Each wall is flat, endless, passes through zero and stands at right angles to its row. A trip goes straight from one point to another. List the walls that it crosses, first one first.
In the rows, 128 means zero.

Walls:
(1): [119 121]
(2): [140 173]
(3): [ 43 156]
(4): [108 120]
(5): [134  95]
(6): [149  89]
Trips:
[94 71] to [136 113] => 3, 4
[56 80] to [164 121] => 3, 4, 1, 2
[184 105] to [101 119] => 1, 4, 3, 6
[99 62] to [186 165] => 3, 4, 1, 2, 5, 6

Walls:
(1): [132 156 176 125 153 136]
(2): [156 167 125 129  90 172]
(3): [165 123 177  47 157 163]
(4): [165  86 142 158  72  99]
(5): [148 145 172 188  84 129]
(6): [171 178 124 100 166 130]
Trips:
[123 142  94 152 155  95] to [104 127  98 136 140  92] => 6
[109 170 137 154 120 150] to [128 137 152 116 103 174] => 3, 6
[130 107 122 113 109 164] to [170 107 164 123 140 122] => 5, 1, 6, 2
[ 93 149 157  99 134 110] to [180 126 145 165  84 140] => 5, 2, 4, 6, 3, 1
[113 111 136  50 120  66] to [107 169 145 175 181 135] => 4, 1, 3, 5

Walls:
(1): [ 85 144 108 110 118  94 130 113 126 143 154]
(2): [ 86 174 172 114  82 150 201 142  74  96 182]
(3): [146 163 148 115 112  40  72 127 113 139 130]
(4): [184 106 104 144  83 151 161 131 134 175 137]
(5): [163 129 126 152  78 144  38 125  98 126 182]
Trips:
[131 106 155 132 117 232 170 134 101 153 127] to [109 108 109 158 121 125 135  88 153 139  99] => 2, 1
[143 159 165 167 125 137 121 169 157 182 190] to [209 228 183 145  77  17  92 109 113 104 130] => 1, 4
[ 88 108  95 108 172 133  94 150  78 105 133] to [183  81 119 139 130 129 124 169 177 123 165] => 1, 4
[113 116 193  91 178 198 116 171  71 129 104] to [ 64 103  99  86 109 136 128 110 149  46 156] => 1
[108  83 167 138 121  88  88 166  44 121 157] to [153 114 160 155 139 175 127 145 118  83  73] => 1, 3, 2, 5
[112  80 128 187 110 117 217 156 119 198  76] to [104 136 143 113 108 157 126  91 157 104 150] => 1, 4, 5

Walls:
(1): [172  99 166 146 162 100 129 132  70  60 128 105  94  66 160 104 140 169]
(2): [143 168 131  79 141 170 182 108  75  66 149  80 108 106 200  79 138  89]
(3): [124 205 170  91  85 124  73 142 186 120 120  85 143 172 120 126 112 170]
(4): [146 100  98 101 139 149  82 154 178 122 136 150 104 113  83 100 129 109]
(5): [136  53 117  91 173 149 153 135 132 105 142  99 121  92 137 109  86  66]
(6): [165 140  55  56 135  68 172 154 117 127 185 164 191  78 109  79  46 102]
(7): [158 145 148  98 128 112  49 137 150 155 134 127 134 119 123  72  75  50]
Trips:
[102 118 128 106 165 140 123 185 164  94  92 153 130 121 202 122 114 101] to [116 136 171 105 125 191  75 107  99 117 134 119 162  92 116  89 124  88] => 3, 6
[ 89 155 139 118 137 188 122 149 172 142  88  59 160 125 121  89 127  59] to [102 130 159 194  87 131 113 128 124  84 149 140 181 118  92  64 108 154] => 5, 2, 6, 1, 4
[ 79 192 110 117 123  24  91 148 121 149 136 102 157 101 187  91  96 156] to [119 139 152 151 121 138 131 122 106 116 135 159 174 196 121 158  63 117] => 2, 1
[122 181 155 103 127 143 131 154 131 148  84 127  89  77 107 146  97 100] to [158 119 156  74 162 145 117  73 133 142 165 166  99 120 187 130 164 120] => 6, 1, 3

Walls:
(1): [161 111 108  83 175 104 131 129 189 134 162 109 154  85 170 104 116 151
 102 186 107 148 219  95 174 110 163  87 135 187 124  76]
(2): [134 119 187 106 144 100 134  92  97 121 135 210 181 114 124 120 138 130
 132 108 163 102 148 143 140 171 125 109 108 223 126 107]
(3): [157 123 136 135 140 134 133 170 187 156 192 172  59 141 152  94 155 131
  90 137 144 130 113 116 128 124 102 120  77  90 106 140]
(4): [174  96 115 127 101 174 116 101 149 118 154  98 104 114 149 108  93 158
  77 108  72 103 119  70 123 169  82  88 101 147 107 129]
(5): [125 156  95 156 121 123 136 105 142 152 191 161 143 132 127  89 152  61
 140 162  29 117  83 111  99 126 135 108 119 120 152 137]
(6): [123 119 131 116 103 159 161 113 122  91  67 106 120 160  96 156 123 152
  90 114 139 139 170  91 141 153 174  99 130 120 160 139]
(7): [ 97 116  89 152 138 149 105 155 101 104 182  83 136 178 128 103 110 146
 103 135 114 164 177 152 161  54  79 117  90 177  93 133]
(8): [145 110 115 177 130  60 131 137 127  92 158 161 126 101 131 150 196  85
 122  98 140 125 125  82 173 101 171  50 118 157 112  98]
(9): [130 147 159  69  71 155 134  41  79 153 133  94 193 139 117 182  96 217
 103  92 137 136  82  85 158 124  37  97  42  75 148 130]
Trips:
[125 103 149  87 120 104 155 141  73 121 120 115 132 149 107 160 108 132
 155 103 113 133 121 105 112 152 159 100 140 168  82 202] to [143 110 134 132 176 146 143 171 179 141 137 175  90 141 106 152 155 180
 141 140 192  89 134  82 158  95 141 103 160 125  62 198] => 9, 4, 3, 1, 2
[136 144 105 105  75  93 101 152 114 141  81 121 115 140  99  70 182 185
 126 157  79 134 137 164 128 142 125 110 135   8  61 121] to [132   9 113 126 119 164  81  80  88 161 181 164  16  85  88 146  81 155
 136  78 119 141 123 117 112 156  66 151  72 124 140 131] => 4, 6, 5, 7, 2

Walls:
(1): [146 162 191 160  73 167 116 149 149 176 145 135 130 108 151  77 107 167
 145 113 116 171 107 136 149 147  68 137 187  76 206 118 157  78  86 164
 173 158  96 175 152 109 147 140  85 121 135 115]
(2): [ 58  26  92 158 152 130 153 138 117 141  85 121 135 154 179 121 155  85
 106 172  29 168 127 151 158 158 102 141 149 101 137 134 167 163 113  93
 163 111  88 155 137 203  62  86 122  86 108 123]
(3): [183 170 149 131 111 158 154 106 212 116 130 110  63  57 150 139 109 122
 202 138 113  78 130 110 121 157 146 107 185 143 158 224 131 143 105  94
  60 171 161 135 108 148  65 104  82  74 129 184]
(4): [ 98 120 120 165 127 143 109 208  19 123 136 126 187 139 126  75 187 184
 104 101 147 117 172 138 130  78  53 156 101 143 134 176 164 134 130 113
  97 144 129 137  89 115 131 146  98 216  85 137]
(5): [ 89 137 114  97 100 174 160  92  65 153 113 158 132 113  84  83 183 142
 181 111  76 112 170 130  99 142  30 107 124 123  92 161  98 136 105  80
 174 109 125 112 117 177 143 104 134 166 146 153]
(6): [145 134 135 120 132 116  67 162  82 101 134 123 134 105 119 176 118 115
 148 102 144 117 105 162 138 150 140  74 164 164 159  92 134 213 112  73
  67 201  90 171  94 134 187 110 128 181  88 184]
(7): [153 141 123  86 135  84 133 141 110 136 154 153 112 209  75 108 155 108
 149  87 164 115  98 205 154 140  94 116  78 110 113 108 147 134 120 142
  49  92 118 177 130 101 119  99 100 172 156 174]
(8): [106 205 122 150  61  70  83 148 145 185 142 135 113 111 102  74  88 174
 191  97  93 172  82 140 117 111 126 115 147 143  72 139 151 126 177  86
 148  99 142 139 136 174 226 182 127 123 183 162]
(9): [114  40 124  60  80 144 103 130 143 101 117 135 127 184 155 139  98 165
 146 134 167 108  95 126 147  50 189  62 102 138  63 132 113  95 174 122
 120 122 161 134 151  38 180 121 116 104 145 113]
Trips:
[134 105 166 134 147 138 170 107 155 126  91 146 121  94 133  97 151 141
 146 139 116 112 156  86 169 102 103 175 138  76 125 119 161 161 102 165
 116 196  99  70 135 128 140 121 115 180 102 128] to [ 86  57 148 138  78 204 130 108 185 140 163 131  74  63 147 176 115 164
 111 170 145  95  57 108 112 113 154  80 144 108 129 214  75 152 141  89
 165  99  97 107 219 141 106 145 136 167  92 141] => 4, 9
[169  75 125 140 130 141 119 151  85 120 112 126 153  81 140  93 186 163
 127 125 162 116 174 100 132 162 100 146 117 126  80 147 135 140 132 137
 146 113 142  90  93 189 122 135 129 143 143 109] to [107 165 147 119 162 162 162 101 151 206 147 192 148 126 129  84 177 112
 150 106  88  96 144 125 127 130 140 173 124 136  47  93 158  90  57 127
 122 149  98 186  81  69 165 158 109 150 139 101] => 1, 2, 8, 7
[163  78 100 181 138 138 151 117  66  91 128 148 154 106 163  77  97 144
 164 163 116 147  58 107 127 150 106 105  90 129 164 195 141 149 139  67
 130 134 136 117 164  65 149 175 218 197 127 153] to [154 160 130  56 129 148  29 115 158 131 106 127 104 122 101 170 119  74
 121 143 126 180 156 103 204 148  87  92 163  93 114 154  84 185 144 169
 155  99 154 125  89 178 174 141  93 142 186  81] => 2, 1, 4, 9, 3

Walls:
(1): [131 131 147 189 154 137 137  95 131  76 163 149 137 162 115 128 136 106
 194 104 124  99  69 148 161 100 136 157  95 123  96 100 136 142 144 104
  67 151  95 104 141  92  63 136 195 116 156 133]
(2): [196 147 118 122 158 123  95 109 141 108 100 119 138  88 163 137 187 127
 123 133 137 153 181  96 141  67  87 177  95 127 113 163 131 131 154  73
 117 108  99 151  87 111 183 110 101 132 119 133]
(3): [ 95 180 125  88 149 110  84  90 133  73 159  76 123  96 169 114  82 148
 157 126  99 159  92  86  94  88 144 153 191 115  82 126 101 101 169 125
 163 100 128 192 133 156 136 111 133 182 131 128]
(4): [112 104 151 118 100 152 132 121 135 123 106 130 126  43 112 119 140 132
 118 134 138 129 140 103 163 119 107 121 163 147  86  99 173 137 167 153
  59 179 116 109 115 135  74 140 108 153 118 162]
(5): [ 83  97 154  85 124 134 140  70  83 161 122 134 135 134 105 130  92  98
  94  93 132 125 140 134 146  82  98 150 155 114 143 114 138 110 161 167
 128 186 149 166 118 175 173  78 145 123  72 102]
(6): [156 149 119  94 129 164 122 134 141 148  77 151  93 106 152 122 121 139
  89 111 166  95 141 113 116 152 170 113  83 146 140 210 140 131 153  70
  73 122 171 109 128 182 125 159 121 141 104 121]
(7): [168 157 101 134 157  87 138 162 113 172 194 115 101 114 118 127 175 126
 158  98 159 152 111 149 140 135 139  76 158 110 135 141 128 169 176 130
 123 161 112 102 135 115 147 129 151 163 138  87]
Trips:
[125 104 119 139 114 114 131 110 117 124 111 101 140 143  61 127  84  97
 181 130 129 163 151 112 144 101  87 119 173 129 145 107 111 121  69 102
 186 142 145 119 153 111 106 124 188 143 116 164] to [111 165 121 145 140 143 150 125 134 112 114 111 192 112 161 189 143  79
 106 120  76 118 141 134 151 131 126  94 163 115 111 118  88 124  90 156
 147 163 104 110 142  95  92  94 127 153 136 124] => 4, 5
[171 157 127 130 106 124  87 121 116  71  76 137  98 161 185 222 131 198
 148 151 144 161 112 169 133 147 144  71 123 113 173 155  66  76 132 112
 115 141  79 182 104 118 187 116 149  62 147 117] to [109 119 109 126 120  71 167 114  71  56  67 101 164 118 110 118 164 130
  78 138  91 192 128  88 138 121 159 104 137 118 100 148 140 142 104 115
 104 156 101  90 110 110 148 163 106 158 183 109] => 7, 6, 4
[108 106  87 152 145  82 107 150 134 113 113 142 124 162 158 134 131 115
 146  97 152 129 135 177 136 119 120 117  99 117 107 104 132 118  87 152
  85 127 104 164  60 132 143 150 158 182 196 131] to [126  90  89 138 114 131 104 186 143 122 130 125  85 133 140 194 107 120
 145 112 158 128 175 111 109 116 132 140 151  86 116 124 127 132 139 130
 202 196  64 135 111 158 138 165 114 123  72 152] => 1, 5, 3, 4
[150 115 115 144 106 115 155 125 131 101 144 151 166 106 175 106 145 178
  96 120 144  97 163  99 133 119 136 161 142 144  76 121 131 126 120  59
  72 116 116 101 155 112  92 162 174  83 102 189] to [114  85 126 140  86 112 117 173 135 186 161 142 181  97  87 138 114 141
 116 127 156 100 109  68 146 100 120 147 145 180  86 187 127 115 166 125
 136 158 107 105 151 126 166  91 114 140 133  64] => 7, 5, 1

Walls:
(1): [200 104 150 142 139 123 167 185 181  70 102 146 131 134 138 124 125 152
 163 114 127 157 185 167 108 129 153 131 161  69 159 147 112 172  72 128
 128 105 136 109 153 125 179 177 155 168 116 112]
(2): [174 154 114 121 176 131 138 103 125 115 131 120 132  75 145  55 116  72
 132 101 157 127 113 115 218 114 109 133  69 130  76  86 124 107 128  89
 183 147  98 109 134 151 117 159  27  77 108 183]
(3): [115  72  95 100 144  86  96 154 177 141 130 162 114  87 207 110 105 100
 187 178 178  92 205 146  88  19  70 161  88  48  97 215 151 118 129 145
 140 122 101 117 114 148  94 185  93 100 142 141]
(4): [156 160 144 150 112  99 123 103 116 156 129 111  66 121 157  74 125  64
  83  81 102  64 100 148 143 133  92 107 106 160 190 123  40 107 156 164
 107 151 113 163 142 158 100 138 135 141 137  65]
(5): [175 161 109 110 147 162 154 116 107 111 119  97 118 163  62 173 155 190
 151 130 141 153 123  97 123 195  82 128 112 131 139  83 155  96 194  90
  92  77 181 155 226 106 186  61 162 136 124 172]
(6): [ 45 106 135  93 108 163 145 180 139 102 108 146 164 100  79 114 157 109
 146 132  86  75 161 100 118  94 161  94 135  93 136 113 106 166 131 132
  55  82 122 139 147 126 155 178  80 123 121 151]
(7): [144 130 114 115  88 154  82 131  81 190 148 110 164 112 180 180  65  92
 132 144 129  89 119 145 126 162  70  87 141 146 107 191 164 179 104 102
  90 209 103 131 115 165 108 114 105 110  67 124]
(8): [118 133 208 120  67  99 159 133  94 122 155  99 126 102 153 120 119 156
 158 152 130  89 175  99 136 134 213 140 101 118 123 140 151 107 162 158
 165 136  93 135 100  67  98 144 115 147 166  85]
(9): [206 124 176 106 118 120 147 153 126  75 160 153  92 156 163  79 122 154
 122 105 143 165 149  72 155 139  78 133 130 183  90 146 122 102 117  51
 165 127  96 107 169  97 104 126 127 133 165 124]
(10): [114 135 198 137 109 119 143  86 110 165 100  80 129 102 166 163 149  98
  98 156 169 148 145  66 164 165 195 152 157 139 126  84 111 173 147  86
  67  87 107 137 139 130  64  90 127 111 152 134]
(11): [154 127 110 163  90  75 143 171 115 170  54 113 139 132  88  57  74  93
 141 110 203 158 128 170 111 156 131 110  40 128 155 109 163  92 167 103
 132  78 127  94 110 169 121 156 135  86 151 104]
(12): [165 137 104  80 140 174 150 126 170 174 151 147 138 129 193 176 127  96
 136 159  87 161 159 177 123 167 126 102  71 171  51 146 194 151 144 113
 184 159 168 159 145 168 154 130 241 148 106 151]
Trips:
[118 157 167 143 126  96 108 185 149 122 114  66 119 107 107 113 132  85
 120 131 160  50 153  59 113 151 135 161 112 135 139 111  70 132 145 183
 148 103  72 141 143 136  39 105 130 171  94 157] to [141 135  87 106  54 102 148 100 144 102  86 112 130 149 162  86 130 124
 154 103 115 129 114 133 109 137 173 158 156  97 118 167 138  94  92  59
 164  93 117 148 139 111 155 106  84 168 128  57] => 9, 1, 6, 2, 10, 4
[142 126 144  43 162 103 147  82  76 166  88 171 105 149 135 127  89 223
 125  84 103 129  84 155 104 124 178 105 131  73 179  73 120 143 122 110
 141 225 133 105 105 116 170 121 132 129 129 187] to [195 126  90 158  80 172 158 156 101 110 131 230 137 141 129 148 135 173
 165 113 139 104 177 111 113 123  86 141  82  48 172 179 197  97 134 139
 104 141 138 169 127 161  78  83 145 108  50 111] => 7, 12, 3, 11, 9
[ 74 178  87  91 149 100 119 136 185 107 128 182 127 136 122 157 158  93
  65 177  95 171 131 157 128 110 141 103 144 115 108 133 128 162 125  84
 117 177 111 103  97 157 159 151 115 131 140  97] to [166 144 139 132 185 113 133 137 134 130 102 157 140 109 112 177 141 103
 125 125 122 100 154 138  59 101 130 148 175 159  61 122 163 127  56 119
 131 136 107  71 106  79 140 110  75 158  80 180] => 2, 9
[116 102 118  84 124 143 122  97 227  73 126 103 122  87 106 148 193 165
 145 134 146 122 183 204 140 109 162 126 127 129 175 102 160 188 142 198
 136 125  89 140 165 140 112  37  84 141  93  56] to [ 86 129 102 108 133 128  78 115 141 150 112  89 109 112 106 131 126  85
 184 154 120 169 136  57 130 157 109 124 150 151  57 150 143 123 163 126
 103 204 154 104 125 154 129 131 120 164 119 124] => 12, 7, 1, 8, 2, 6
[ 94 198  98 119 157 103 125  88 165 121 148 134 190 109 154 101 136  82
 145 152 159 174  65 106  77  95 152 162 102 137  83 121 111 145 144 116
  42 139 168 155 138 135 116 176 109 151  81 122] to [177 126 101 139 134 129 108 108 131 167 140  78 135 113 130 138  63 149
 139 121 160 124  62 116 127 194 149 143  87 160  99  82 158 123 189 144
 191 162 155 108 105  95 122 215 131 135 113 144] => 11, 6, 3, 5, 8, 10
[ 74 178 185  83 168 101 135 105 113 145 142 139 124 100 100 126 137  94
  44 149 118  68 105 179 102 119 189 152 133 152 186 162 163 152 159 142
 137 172  75 165 142 183 166 121  71  95 138 161] to [171 166 124 108 118 194 174 137 100 141  63 101 164 130 177 148 141  96
 119 112 122 130 138 140  63  50 159 130 142 127 109 107  59 104 169  72
 114 170 156 198 119  79  64 116 114  30  64 119] => 12, 3, 8

Walls:
(1): [121 114 144 183 145 139  85 145  82 110 156 132 131 116 149 143 101 126
 130 155 103  84 131 108 130  47 120 135 139 114  55 134 110 103 139 123
  85  97 153 145 143 108 128 149 140 129 108  96]
(2): [130 189 189 118 156 155 128 160  87 135  50 120 125 119 126 130 143 109
 101 109 103  71  90 131  95 106 183 103 160 129 114 104 119 123  96 170
 131  55 165  94 144 129 120 139 173 137 191 116]
(3): [122  91  84 150  38 148 180 152  96 128 176 168 125 130 120 143  69 110
 199 147 152 163  63 112 162 109 108 191 167 122 161  69 169 118 117  45
 118 203 106 153  68  92  88  73 149 134  67  96]
(4): [ 60 204 156 114 195 108  55 106 174 151 145 110 224 146 117 119 101 116
 141 114 151 139 168 112 151  57 150 150 124 103 125  84 115 153 202 143
 129 107 131  92 165  96 121 140 173 190  95 117]
(5): [ 90 166 151 126 102  83 125 118 106 105 149 138 130 137  98  92 116 109
  81  92 124 148 185 123 134 115 122 137 141 149 122 158 128 132 162 135
 158 124 156  64 106 133  98 131 110 125 148 135]
(6): [152  78 145 202 144 174 147 117 102 140  90 152  97 149 154 118  95 141
  39 150 113  36  98 103 188 219 100 118 150  97 103 105 187 126 133 107
  71 149 138 133 160 129 135 127 126 136 117  80]
(7): [105 122 152 121 153 118  49  93 155 129 147 103 138 122  95 116 137 119
 140 124 123 122 113 103 122 125 131 137 170 154  97  52 126 155 139 193
  92 101 111 156  96 130 207 199  41 157 136 189]
(8): [112 144  65 161 150 230 129 114 114 141 117 128 191 125 183 157 185  99
 164 118 102 105 154 103  67 128 110 117 162 116  97  42 116 148 122 122
 197 136  62  99 145 121 149  79  98 141  93 136]
(9): [173 144 179 164 130 157 209 194 146 106  94 130  98  96 148 129  88 152
 148 137 107 102 128 153 121 129 120 219 112 124 136 152 159 127 177 155
  47 151  99 115 148 122 112 113 103 118 191 114]
Trips:
[ 95 127 131 164 129 128 175  63 103  68  63 180  86 147 126 138 133  83
 133 114  94 128 104 128  96  85 130 131 106 108  79 108 184  73 121  91
 115  98  85  95 179  46  93 103 105  65 168 134] to [169 131 136 222 142 132 161 125 104 119 194  54 110 122 160 111 144 113
 159  90 129 141 110 113 136 165  87 150 166 130 150 153 144 122 154 143
 168  83 118 146 154  85  72  96 169 114 152  95] => 2
[118 116 114 111  56 157 135 154 100  93 140  79  60 149 162 117 142 100
 129  61 127 114 181 162 180  97  96 105 109  95 104 136 124 134  97 138
 168 145  47 117  60 100 117 115  96 105  93  94] to [138 167 139 145 195 159 106 137 130 112 147 164 116 180 128 179  88 103
 106 127  85  70 159  98 115 116 177 125 131 130  86  64  77  84 120 204
 169 178 175 158 109 173 141  81  86 131 144  77] => 1, 6, 2, 7, 3, 4

Walls:
(1): [131 139 115 107 100 139 147 186 125 192 169 135 174 104 172  93 100 157
 170 142  96 114 143 132 157 134 115 164 132 124 120 113 145 132 113 117
 128  98 139 151 114 111 106 176 152 100 141 171]
(2): [121  99 131 111  66  75 115 132 135 141 132 118 142 136 101 155 120 126
 121 115 158 130 126 180 132 112 161 148 129 112 144 105  99  96 198 114
 101 122 121 115 201 178 167  80 127 136 126 134]
(3): [143 101 135 104 110 109 129 137  92  99  90 146 141  86 155  56 104  88
 103  59 107 137 134 139 154 159 117 114 113 113 143 187 120 109  81  97
  98 123  99  75 155 183 161 171 114 100 206 132]
(4): [ 89 117  95 127 111 101 150 113 128 154  71  57 145 165 126 171  91 138
 102 202 116 117 136 122 203 132 101 178 129 131  88 152 126 136  86 115
 129 158  99 104 151 126  97 132 118 110 158 136]
(5): [151 148 132 151 143 178 136 145 120  94 163 148 184 177 177 140 118  97
 190 101 133 109 168 146 179 142  97 160  93 192 134 178 126 156 171 127
 140 134 133 113 146 101  86 148 125 118 164 146]
(6): [142 143 158 131 138 212 151 131 109 129 103 206 147 169 140 145 167 131
 160  74  87 130 119 166 151 108  99 162 140 177 183  80 179 147 131  92
 123 143 100 126 158 151  95 163 112 170 152 116]
(7): [177 181 160  96 135 137 123 117 150  96 132 129 154  91 154  99  74 143
  95 152 121 136 135 112 113 143 148 104 142  89  81  99 119 167 169  99
  64 104 113 113 167  76  91 120 155 142 139 120]
Trips:
[169 124 155 147 141 101  96 122 153 119 166 153 138 126 107 119 110  77
 187 134 140 149 119 105  73 117 135 143 137 141 162 183 102 118 148 107
 104  98 107 166 118 121 163 158 139 147 122 138] to [157 116 145 169 107  65 105 118  93 140 116 147 191 126 137 113 155  67
 174  89 164 150 174 169 118 151 131 117 130 181 147 178 126  87 165 121
 125 110 121 187 135 150 147 108 131  88 124 170] => 7, 1
[106 108 163 180 131 104 129 160 158 125 112 163 151  81  82 130 107 109
  91  83 144 117 146  95 150 104 168 116 111 179 149 159 107 192 148 119
  67 117 166 106 159 142 124 141 108 195 136 105] to [138  99 170 120 148 178 123 104  94  93 119  52 130 109 125 158 116 128
 121 166 111 173 114 118 110  76 131 204 249  96 132  73  93 105 141 173
 119 144  77 123 182 105 137 137 156 157 131 148] => 5, 4, 3
[ 93 150 119 124 175  99 164 126 126 140 164 106 116 193 112  78 131  89
 136 154 115 144 151 110 147 165  81 130 158  38 133  92 127 163 185 160
  91 120 130  80  75  97  94  84 114 154 145 158] to [150 130 115 162 116 191 136  54 162 148 105 103 145 132 151 155 111 164
 119  52 158 125 134 166 136 128 151 156  58 148 111 160 162 152 171 145
 122 149 110 125 116 101 121  89 128 133 102 183] => 1, 6, 2
[202  97 124 141 120 163 141 103  96 118 143 192 161 126 115 115 139 170
 143 158 155 100 131 152 142 105 136 118 219 152 137 115 133 158  66 148
 116 113 153 157 180 122 146 157 124 119 168  63] to [179 105 152 170 166  95 150 125 166 123 127  97  83  89 100  95 133 152
 158 152 140  90 135 159 131 114 166 104 125 145 110 109 109 147  87 165
 142 125 102  74 109 173 126 121 157 142 118  76] => 5, 1, 6, 3, 7
